Rows are points. The points of each table are mixes of a few directions, plus a little noise. Count the directions of each table, and those that both share. Where both have some left over, give the other angles between the two spaces (their principal angles), to ten degrees, smallest first.

First:
[[ 1.0 -0.4]
 [-3.3  1.2]
 [ 6.9 -2.7]
 [-2.7  1.1]
 [-1.8  0.7]]
Second (5 x 2):
[[-0.1 -4.0]
 [ 0.0  0.5]
 [ 0.0 -0.9]
 [ 0.2  7.3]
 [-0.1 -2.9]]
Directions: first 1, second 1, shared 0; angles 70

First:
[[-5.6 -3.1 -5.6 -5.0]
 [ 5.0  0.5  3.1  5.2]
 [ 2.3  0.0  1.2  2.5]
 [-0.3  1.5  1.1 -0.9]
 [ 1.3 -2.0 -1.0  2.1]
 [-1.1  3.7  2.6 -2.5]
 [-1.5 -0.7 -1.4 -1.3]]
Second:
[[ 2.6 -4.3  3.4 -2.4]
 [-3.5  5.9 -4.8  3.4]
 [ 0.0 -0.1  0.0  0.1]
 [-1.1  1.8 -1.6  1.3]
 [ 2.1 -3.4  2.7 -2.0]]
Directions: first 2, second 1, shared 0; angles 80

First (8 x 9):
[[-1.5 -3.4 -4.8 -2.1 -2.6 -0.8  1.7 -1.9 -0.1]
 [ 9.2  6.3 -1.1  2.9  3.1 -1.1  7.4 -1.4 -8.8]
 [ 0.3  2.6 -0.2 -0.8  0.9  1.2  0.2 -1.8 -1.4]
 [-1.9 -1.9 -2.9 -2.9 -0.9 -1.3  2.4  0.7  2.1]
 [-2.9 -1.3  4.6 -0.2  0.5 -0.5 -2.9  4.6  5.6]
 [-0.3 -1.7  1.9  2.5 -1.1  0.6 -3.8 -0.3 -0.5]
 [-0.4  2.9  1.5 -0.7  1.6  1.3 -0.5 -0.4  0.4]
 [-2.8 -3.5  1.2  0.7 -2.0  0.5 -4.1  0.4  2.2]]
Second:
[[ 0.8 -4.3 -1.8 -1.7  2.7 -2.1 -2.0  0.7  2.7]
 [-5.9  1.1  4.9  4.5  2.0 -0.1 -8.3 -0.3 -0.8]
 [-1.4  2.0 -0.2 -1.3 -1.1 -0.2  1.4 -1.4 -1.0]
 [-1.2 -0.3  3.6  2.2  0.9  1.3 -5.0  1.0 -1.3]
 [ 3.0 -0.6 -4.2 -0.6 -2.9 -2.1  6.5 -1.8  2.3]
 [-4.5  4.1  2.8  5.9  2.6  3.3 -2.1  2.4 -0.6]
 [ 4.4 -2.4 -1.3 -1.7 -3.1 -1.3  2.5 -1.4  0.0]
 [ 2.5 -0.6 -4.1 -7.5 -0.9 -1.1  5.3 -1.0  0.1]
 [ 2.2  0.6  0.4  0.4 -0.3  2.6  1.9  2.1 -1.1]]
Directions: first 4, second 5, shared 1; angles 40, 50, 60
